Each row is a point. The window is the flat piece filled in between its corners: a triangle in 3 columns, a solid with four corners in 4, and so on. A path goes straight from each point to the next, and from the last back to the first. List the points from which the path goes on through the window.

Window:
[[-0.08  0.59 -0.30]
 [ 0.58 -0.56  0.09]
 [-0.07 -0.04 -0.12]]
Path:
(1): [-0.18  0.39 -0.08]
(2): [ 0.15 -0.02  0.21]
(3): [ 0.61 -0.32 -0.48]
(4): [-0.04 -0.07 -0.54]
(5): [-0.05  0.01  0.43]
(6): [-0.28  0.12  0.03]
(7): [ 0.32  0.00 -0.42]
(8): [ 0.22 -0.68 -0.32]
(9): [ 0.75 -0.16  0.47]
(10): [ 0.27 -0.23  0.42]
(11): [ 0.79 -0.61 -0.27]
(12): [-0.06  0.14 -0.70]
Through the window after points: 2, 4, 6, 8

Window (4 x 4):
[[ 0.21  0.11  0.12 -0.84]
 [-0.17 -0.10  0.09  0.57]
 [-0.25 -0.02 -0.36  0.21]
 [ 0.07  0.25 -0.15  0.92]]
Path:
(1): [-0.11 -0.25 -0.35  0.82]
(2): [ 0.01 -0.39 -0.38  0.32]
(3): [-0.25  0.12  0.27  0.60]
(4): [-0.30  0.15  0.02 -0.35]
(5): [ 0.01 -0.10 -0.33 -0.05]
(6): [ 0.25 -0.07 -0.44  0.13]
(7): [-0.73  0.07  0.21  0.32]
(8): [-0.28  0.46 -0.50  0.58]
(9): [-0.06 -0.67  0.26  0.78]
(10): [ 0.09 -0.10 -0.08 -0.18]
(11): [-0.50  0.52 -0.34 -0.21]
(12): [-0.08  0.31  0.09  0.79]
Through the window after points: 2, 6, 10

Window:
[[-0.29  0.34  0.58  0.33]
 [ 0.11  0.43  0.05 -0.29]
 [-0.93  0.11 -0.12 -0.20]
 [ 0.76  0.03  0.23 -0.16]]
Path:
(1): [ 0.22  0.33 -0.27  0.14]
(2): [ 0.11  0.32  0.35 -0.30]
(3): [-0.23 -0.11  0.66 -0.29]
(4): [-0.20  0.39 -0.19  0.36]
(5): [-0.92  0.62 -0.36  0.08]
(6): [-0.52  0.07  0.17 -0.34]
(7): [ 0.30  0.28  0.79 -0.36]
(8): [-0.03  0.45 -0.27 -0.20]
(9): [-0.67  0.24 -0.01  0.15]
(10): [-0.58  0.26  0.10 -0.35]
(11): [-0.20  0.27  0.84  0.18]
(12): [0.05 0.27 0.06 0.18]
(13): [-0.09  0.56 -0.27  0.19]
(14): [ 0.11  0.28  0.24 -0.48]
(15): [-0.50  0.00  0.73 -0.35]
(16): [ 0.04  0.33 -0.08  0.45]
Through the window after points: 1, 7, 11, 13

Window, 6 rows:
[[ 0.53  0.33 -0.31 -0.07 -0.15  0.35]
 [ 0.48  0.24 -0.08  0.07 -0.32 -0.49]
 [ 0.52  0.07 -0.22  0.18  0.44 -0.05]
 [-1.21  0.75  0.71 -0.24  0.03 -0.43]
 [ 0.21 -0.26 -0.49  0.43  0.03  0.40]
 [ 0.26 -0.07  0.13 -0.35 -0.12 -0.11]]
Path:
(1): [ 0.01  0.38 -0.51 -0.30  0.41 -0.25]
(2): [ 0.53  0.26 -0.64 -0.11 -0.08  0.01]
(3): [ 0.15  0.13  0.26  0.19 -0.05  0.34]
(4): [-0.33  0.77  0.91  0.06 -0.33 -0.17]
(5): [-0.14  0.28 -0.21 -0.41  0.14 -0.39]
(6): [-0.57  0.42 -0.41  0.13  0.29 -0.20]
(7): [-0.03  0.44  0.46 -0.11 -0.17  0.00]
(8): [ 0.41  0.75 -0.10  1.04 -0.10  0.94]
(9): [-0.20 -0.05 -0.08 -0.18  0.06 -0.51]
(10): [-0.09  0.01 -0.74  0.06  0.02 -0.07]
(11): [ 0.54  0.00  0.01  0.29 -0.13  0.30]
(12): [ 0.10  0.00  0.22  0.29 -0.02  0.30]
Through the window after points: 2, 10

Window:
[[ 0.07  0.45 -0.17  0.56 -0.08 -0.82]
 [ 0.11  0.20  0.47 -0.10 -0.25 -0.31]
 [-0.74 -0.81  0.06 -0.50 -0.34  0.22]
 [ 0.48  0.49 -0.42  0.69 -0.35 -0.43]
 [ 0.08  0.42 -0.54 -0.10 -0.03 -0.42]
 [ 0.31 -0.23  0.12 -0.02 -0.06 -0.51]]
Path:
(1): [ 0.07 -0.09  0.06 -0.03 -0.04 -0.14]
(2): [ 0.01  0.09 -0.45  0.42  0.08 -0.23]
(3): [ 0.00  0.27 -0.36 -0.20 -0.27 -0.57]
(4): [-0.11  0.01 -0.20  0.32 -0.75 -1.08]
(5): [ 0.22  0.29 -0.46 -0.01  0.30  0.05]
(6): [ 0.00  0.29  0.41  0.01  0.34 -0.09]
(7): [-0.08 -0.03 -0.32  0.16 -0.51 -0.26]
(8): [-0.50  0.01 -0.36 -0.90 -0.83 -0.16]
(9): [-0.34 -0.60  0.15  0.07  0.03  0.05]
(10): [ 0.13  0.18 -0.52  0.09  0.08  0.10]
(11): [-0.01  0.51 -0.08 -0.02 -0.29 -1.19]
(12): [ 0.22 -0.19  0.39  0.21 -0.74 -0.72]
(13): [ 0.09  0.31  0.09  0.05  0.03 -0.11]
(14): [-0.01  0.10 -0.18  0.13  0.37 -0.26]
(15): [ 0.03  0.37 -0.09  0.13 -1.07 -0.46]
(16): [-0.14 -0.03  0.08 -0.20 -0.58 -0.27]
Through the window after points: 8, 10

Window, 8 rows:
[[-0.08  0.00 -0.05  0.52  0.29  0.51 -0.68 -0.50]
 [-0.65 -0.33 -0.22  0.00  0.01 -0.31  0.40  0.96]
 [-0.04 -0.68  0.67 -0.06  0.80  0.07 -0.33 -0.02]
 [ 0.77  0.50  0.11  0.18 -0.10 -0.23  0.55  0.01]
 [-0.18 -0.30 -0.59 -0.13  0.33  0.32 -0.87  0.08]
 [ 0.00  0.09 -0.19  0.43  0.11 -0.02 -0.39  0.93]
 [-0.52  0.24  0.50 -0.67 -0.18  0.38  0.08 -0.01]
 [ 0.13  0.84 -0.29 -0.02  0.26 -0.05  0.10 -0.22]]
Path:
(1): [-0.20  0.30  0.48  0.03 -0.55 -0.66  0.03 -0.08]
(2): [ 0.31 -0.06 -0.55  0.10  0.66  0.41  0.45  0.72]
(3): [-0.21  0.03 -0.07 -0.11  0.38  0.17  0.32  0.14]
(4): [-0.25  0.27  0.16 -0.04 -0.35 -0.04 -0.34  0.21]
(5): [-0.16  0.25 -0.32  0.05 -0.44 -0.75 -0.23  0.17]
(6): [ 0.17  0.09 -0.23  0.03  0.48  0.74 -0.16  0.13]
(7): [-0.22  0.11  0.11  0.12  0.12  0.78 -0.10  0.74]
(8): [-0.21 -0.12 -0.07  0.06  0.26 -0.16 -0.41  0.30]
(9): [ 0.08  0.28  0.17 -0.36  0.16 -0.41 -0.65  0.00]
(10): [ 0.23 -0.16  0.11  0.17  0.17  0.36  0.75  0.24]
(11): [ 0.45  0.19  0.45 -0.26  0.17  0.79  0.56 -0.14]
(12): [-0.70  0.05  0.23 -0.36 -0.05  0.05 -0.34  0.10]
Through the window after points: 1, 3, 11

Window:
[[ 0.52  0.23  0.00  0.30 -0.18  0.18 -0.06 -0.25  0.39]
 [ 0.86 -0.04 -0.39 -0.13 -0.19 -0.24 -0.05  0.32  0.43]
 [ 0.37 -0.30 -0.16  0.28 -0.28 -0.25 -0.67  0.13  0.19]
 [ 0.12  0.10 -0.69  0.54 -0.28 -0.29  0.31  0.23  0.10]
 [ 0.09  0.19 -0.30 -0.11 -0.45 -0.14 -0.40  0.12  0.83]
 [-0.30  0.23  0.27 -0.46  0.39 -0.11 -0.02  0.26 -0.06]
 [-0.68 -0.39  0.56 -0.67  0.29 -0.85  0.64 -0.38 -0.05]
 [-0.68  0.00  0.16 -1.16  0.18 -0.98  0.24 -0.83 -0.62]
 [ 0.39  0.27  0.00  0.31 -0.83 -0.35  0.19  0.40  0.02]]
Path:
(1): [ 0.05 -0.76  0.23 -0.03 -0.29 -0.07  0.21  0.09  0.09]
(2): [-0.21  0.72 -0.20 -0.10  0.04 -0.68 -0.07 -0.13  0.10]
(3): [-0.13  0.07  0.02 -0.11 -0.06 -0.79  0.32 -0.12  0.14]
(4): [-0.26 -0.30  0.46 -0.50 -0.20 -0.26  0.29 -0.05 -0.09]
(5): [ 0.23 -0.15 -0.18 -0.09 -0.11 -0.04  0.04  0.15  0.14]
(6): [ 0.14  0.40  0.16  0.76 -0.37 -0.58 -0.58  0.11  0.88]
(7): [ 0.68  0.02  0.44  0.59  0.00 -0.44 -0.42  0.52  0.31]
(8): [-0.17 -0.05 -0.53 -0.45 -0.38  0.15  0.51 -0.50  0.35]
(9): [-0.24 -0.18 -0.27 -0.54 -0.09  0.25  0.32 -0.19  0.34]
(10): [ 0.31  0.32  0.04 -0.04 -0.25 -1.07 -0.47  0.36  0.08]
(11): [ 0.15  0.40 -0.32  0.23 -0.13 -0.59 -0.28  0.04  0.26]
(12): [ 0.28 -0.05 -0.24 -0.17 -0.25 -0.04  0.04  0.15  0.00]
(13): [ 0.04 -0.05 -0.04 -0.03 -0.43  0.08  0.09  0.31  0.19]
(14): [ 0.59  0.22 -0.21  0.42  0.05 -0.63 -0.18 -0.19  0.50]
(15): [ 0.28  0.83  0.32  0.42 -0.46 -1.01 -0.35  0.18 -0.07]
(16): [ 0.14 -0.19 -0.48 -0.19 -0.18  0.04  0.01 -0.04  0.28]
Through the window after points: 3

Window, 9 rows:
[[-0.01  0.87  0.05 -0.38 -0.02  0.06 -0.18  0.12 -0.12]
 [-0.07 -0.53  0.67  0.60 -0.41 -0.11 -0.51  0.04 -0.24]
 [ 0.02 -0.37 -0.12  0.53 -0.38  0.29 -0.42  0.23  0.01]
 [-0.03  0.55 -0.20 -0.47 -0.16 -0.54  0.06  0.43 -0.07]
 [ 0.72  0.01  0.03 -0.56 -0.25  0.01  0.38 -0.73  0.16]
 [ 0.76 -0.71  0.55  0.77  0.47 -0.33 -0.68  0.15 -0.40]
 [-0.36  0.03  0.18 -0.38 -0.01  0.16 -0.21  0.56  0.13]
 [-0.48  0.25 -0.02  0.08  0.19 -0.16  0.02  0.09  0.02]
 [ 0.80  0.31  0.18 -0.40 -0.32 -0.23  0.15 -0.74  0.88]]
Path:
(1): [ 0.03 -0.17  0.07 -0.11 -0.05 -0.17 -0.39 -0.14 -0.27]
(2): [ 0.10 -0.11 -0.02  0.16 -0.14 -0.24 -0.53  0.08 -0.20]
(3): [-0.23 -0.19  0.98  0.45 -0.29  0.33  0.04  0.34  0.31]
(4): [ 0.05  0.12  0.21 -0.13  0.30  0.15  0.38  0.22 -0.08]
(5): [-0.43 -0.06  0.04 -0.40 -0.54 -0.14 -0.96  0.35  0.35]
(6): [ 0.14  0.25  0.13 -0.29 -0.21 -0.46 -0.36 -0.59 -0.07]
(7): [ 0.60  0.24  0.10 -0.33  0.22  0.15  0.72  0.76  0.37]
(8): [ 0.34  0.24  0.64  0.67  0.08 -0.01  0.08  0.37  0.31]
Through the window after points: 4, 8

Window:
[[ 0.13 -0.20 -0.63 -0.39 -0.03 -0.17  0.22  0.38  0.04  0.20 -0.10]
 [-1.07  0.81 -0.16  0.04 -0.14 -0.38  0.34  0.14 -0.30  0.39 -0.24]
 [ 0.45 -0.17 -0.22  0.23 -0.34 -0.50  0.33 -0.31  0.55 -0.15  0.03]
 [ 0.05 -0.31  0.30  0.19 -0.06  0.39  0.36  0.25  0.05 -0.35 -0.60]
 [-0.18 -0.14 -0.59  0.32  0.40 -0.43  0.34 -0.40 -0.46 -0.11 -0.45]
 [-0.03  0.07  0.01  0.12 -0.24  0.95  0.64 -0.32  0.17  0.24 -0.46]
 [-0.19 -0.41  0.32  0.13 -0.05  0.15 -0.17 -0.44  0.63  0.06 -0.36]
 [-0.09 -0.17  0.43  0.45  0.18  0.38  0.20  0.31 -0.15  0.61 -0.45]
 [ 0.10 -0.01 -0.62  0.71  0.21  0.25  0.25  0.31  0.14 -0.58  0.08]
 [ 0.19  0.95 -0.50 -0.48  0.58 -0.35 -0.33 -0.47 -0.47 -0.01  0.38]
 [ 0.29 -0.68 -0.01 -0.02 -0.16  0.04  0.31 -0.69 -0.94  0.45  1.05]]
Path:
(1): [ 0.11  0.29  0.20 -0.45  0.18  0.86  0.90 -0.02  0.35  0.34  0.40]
(2): [-0.14 -0.10 -0.17  0.30 -0.26  0.02  0.05 -0.03 -0.16  0.11 -0.39]
(3): [ 0.26 -0.54 -0.14  0.16 -0.66 -0.43 -0.74 -0.11  0.03  0.68 -0.45]
(4): [-0.26 -0.08  0.00  0.22  0.19  0.41  1.10 -0.21  0.06 -0.28  0.22]
(5): [-0.08 -0.16 -0.14  0.22  0.31  0.17  0.53 -0.05 -0.18  0.26  0.07]
(6): [ 0.00  0.23 -0.33  0.14 -0.40 -0.23 -0.14 -0.40  0.04 -0.11 -0.16]
(7): [ 0.34  0.02 -0.85  0.11 -0.37 -0.21 -0.08 -0.16 -0.31  0.46 -0.61]
(8): [-0.80  0.06  0.26  0.35  0.79 -0.12  0.63 -0.09  0.30 -0.66 -0.14]
(9): [-0.47  0.51  0.18 -0.15  0.08 -0.73  1.00 -0.14  0.16  0.01  0.43]
(10): [-0.10 -0.07 -0.50  0.32 -0.20  0.37 -0.47  0.07 -0.31  0.27 -0.70]
(11): [ 0.44 -0.29 -0.41  0.16 -0.51 -0.05 -0.20 -0.15 -0.31  0.33 -0.40]
(12): [-0.45 -0.09 -0.01  0.28  0.31  0.22  0.81 -0.02  0.32 -0.17 -0.20]
(13): [-0.41  0.26 -0.21 -0.37  0.50 -0.02  0.59 -0.01  0.13  0.37 -0.19]
(14): [ 0.15 -0.05 -0.19  0.67 -0.62 -0.18 -0.27 -0.38 -0.68  0.04  0.23]
(15): [ 0.08 -0.12 -0.26  0.33 -0.14  0.39 -0.08 -0.12 -0.13 -0.06 -0.39]
(16): [ 0.08  0.01  0.18 -0.02  0.01 -0.02  0.81 -0.05  0.36 -0.03 -0.08]
Through the window after points: 9, 15

Window (11 x 11):
[[ 0.11  0.11  0.13 -0.49 -0.64 -0.61 -0.23  0.90  0.10  0.13  0.50]
 [-0.69 -0.52  0.01 -0.51  0.45 -0.20 -0.40  0.65 -0.38 -0.39  0.18]
 [-0.11  0.65  0.11 -0.54  0.57  0.08 -0.35 -0.06  0.51  0.09  0.42]
 [ 0.42 -0.26  0.02  0.23 -0.34 -0.05  0.25  0.41  0.30  0.68  0.00]
 [-0.08 -0.19 -0.26 -0.29 -0.03 -0.08  0.10  0.05 -0.63  0.11 -0.45]
 [-0.27 -0.02 -0.11 -0.16  0.58 -0.70 -0.40  0.18  0.36  0.16  0.50]
 [ 0.56  0.24 -0.39  0.49  0.49  0.02 -0.12  0.23  0.36 -0.58 -0.06]
 [-0.09 -0.33  0.47 -0.10  0.60 -0.12 -0.34  0.15 -0.48 -0.10  0.19]
 [-0.62 -0.21  0.16 -0.76 -0.10 -0.52 -0.20 -0.33  0.46 -0.26  0.27]
 [ 0.07 -0.07  0.67  0.11  0.49 -0.49  0.53  0.49 -0.02  0.02  0.09]
 [-0.97  0.68 -0.10 -0.05 -0.34 -0.34  0.10 -0.32  0.02 -0.41  0.12]]
Path:
(1): [-0.04 -0.03 -0.16 -0.03  0.16 -0.21  0.11  0.30  0.02 -0.22  0.33]
(2): [-0.17  0.45  0.23 -0.48 -0.58 -0.67 -0.54  0.48  0.60  0.49 -0.35]
(3): [-0.31 -0.11  0.61 -0.30  0.28 -0.56  0.05  0.49  0.14  0.09 -0.11]
(4): [ 0.21 -0.03 -0.38  0.14  0.31 -0.09  0.21 -0.29 -0.15 -0.28  0.68]
(5): [-0.17 -0.08 -0.09 -0.59 -0.32 -0.15  0.20 -0.06  0.15 -0.40  0.65]
(6): [-0.73  0.46  0.33  0.17  0.26 -0.78 -0.42  0.26  0.12  0.22 -0.41]
(7): [-0.38  0.08  0.14 -0.07  0.33 -0.26 -0.25  0.08  0.21 -0.51 -0.49]
(8): [ 0.73 -0.17 -0.58  0.21  0.30  0.04  0.00  0.64 -0.08  0.09  0.90]
Through the window after points: 3, 5, 7
